Rows are points. The ring and each string are closed loops that go straight from each point to the next, and from the last back to the first. Before rounding, they use only three directions, however many columns there are. How many times does the string pass through the ring? Passing back the other way cancels.

Ring (10 x 3)
[[ 0.29  0.32 -0.14]
 [ 0.33  0.59 -0.12]
 [ 0.23  0.67  0.00]
 [ 0.07  0.50  0.15]
 [-0.08  0.26  0.24]
 [-0.28 -0.10  0.29]
 [-0.45 -0.43  0.19]
 [-0.42 -0.47  0.11]
 [-0.11 -0.25 -0.05]
 [ 0.14  0.05 -0.12]]
String (20 x 3)
[[-0.29 -0.62  0.00]
 [-0.37 -0.48 -0.10]
 [-0.23 -0.13 -0.08]
 [ 0.00  0.08  0.04]
 [-0.01  0.10  0.01]
 [ 0.30  0.25 -0.05]
 [ 0.51  0.52 -0.16]
 [ 0.55  0.80 -0.28]
 [ 0.00  0.33 -0.09]
 [ 0.09  0.26  0.01]
 [ 0.39  0.50 -0.05]
 [ 0.60  0.79 -0.25]
 [ 0.35  0.52 -0.24]
 [ 0.04  0.21 -0.11]
 [-0.01  0.10 -0.03]
 [-0.01  0.07  0.02]
 [ 0.11 -0.05  0.06]
 [-0.17 -0.44 -0.02]
 [-0.09 -0.41  0.06]
 [-0.33 -0.60  0.01]]
Times through: 3
